Each row is a point. Two turns around zero, p and q, are shown by what they do to some points. Where does a point land after both, in the order given? Backwards means that the second turn is done in reverse. Each puzzle has new turns, and all numbers are rounded.

Turn p:
[ 47 -19  30] => [ 31 -17  47]
[-31  18  -3] => [-24  21 -17]
[  3  31 -12] => [ 14  25 -17]
[ 21 -21  -8] => [ 17 -26   4]
[-40 -10  -7] => [-38  -5 -17]
Turn q:
[-38   5  14] => [-25  -3  32]
[-23  26  24] => [-11  20  35]
[ 28  -8 -31] => [  8  -2 -42]
[ 33 -23  -7] => [ 28 -16 -26]
Where do these land?
q, then p: [-17  -4  -1] => [-17  -2   4]
p, then q: [ 28   2 -25] => [ 22  -3 -30]
q, then p: [  4 -20 -22] => [ -3 -23 -19]
q, then p: [39 -1 25] => [44 -1 15]
p, then q: [-53  23  23] => [-48  26  29]

Turn p:
[  1   4  46 -22  28 -41] => [  7   5  12 -36  37 -47]
[ -3   4 -14 -12 -26  -8] => [  0   6   0   1 -31  -9]
[  0   6  -7  26 -26  28] => [ -8   1  14  35 -13  24]
[-59 -10  23  -5 -10 -28] => [-24  -9 -15  19   5 -61]
[ 26 -25 -39  23   2  -4] => [ 41 -18 -18   9 -14  29]
[ 22  -4  29 -20 -16  11] => [-10 -11  38 -20  -6   0]
[ 13  60 -28   8  28  -1] => [ 12  64 -16  -6  12  27]
[  1 -34  -9   2  19  42] => [-17 -37 -14  -2  10  37]
Turn q:
[-32 -22 -44 -35 -14  -7] => [-52 -38 -12 -22 -11  -1]
[-21   6  10  12  25 -31] => [ -4   4  -4   4  45 -14]
[ -4   9 -45 -25 -10  27] => [-29  -2 -21 -25 -31  26]
[-11  13  29 -14   3   1] => [-1  9 30 -2 16 10]
[-25  -3  27  18  11   6] => [ 6 -5 11 26 28 15]
[ 12  18  34  30 -14  -4] => [ 20  29  18  33   2 -10]
[ 81 -22 -11  14   0   9] => [ 62   1 -22 -14 -49 -25]
Where do these land?
p, then q: [ 28  21   6  13 -24  25] => [17 17 28 25 -4 25]
q, then p: [  3  10  51 -31  -5   8] => [-20  -3  46 -17  30  -9]
p, then q: [ -4 -26 -33  52   9 -20] => [ 36   0 -51   9 -27 -15]
q, then p: [-11  -4  17 -31  18  26] => [-30 -22  15 -20  11  16]
q, then p: [-39 -24 -20  37  15 -37] => [ 31 -13 -60  15  22  -2]
q, then p: [ 27  44 -20  -4 -14  -7] => [-11  48   5  -1 -26 -13]
p, then q: [ 18 -14  23 -41  12   2] => [ -9 -26  33 -31   8   2]
p, then q: [  3   3  -2 -33 -33   8] => [-28  -4  34  14 -12  -5]
q, then p: [-26  -9 -23  40  22  -5] => [ 19  -2 -45  15   7  26]
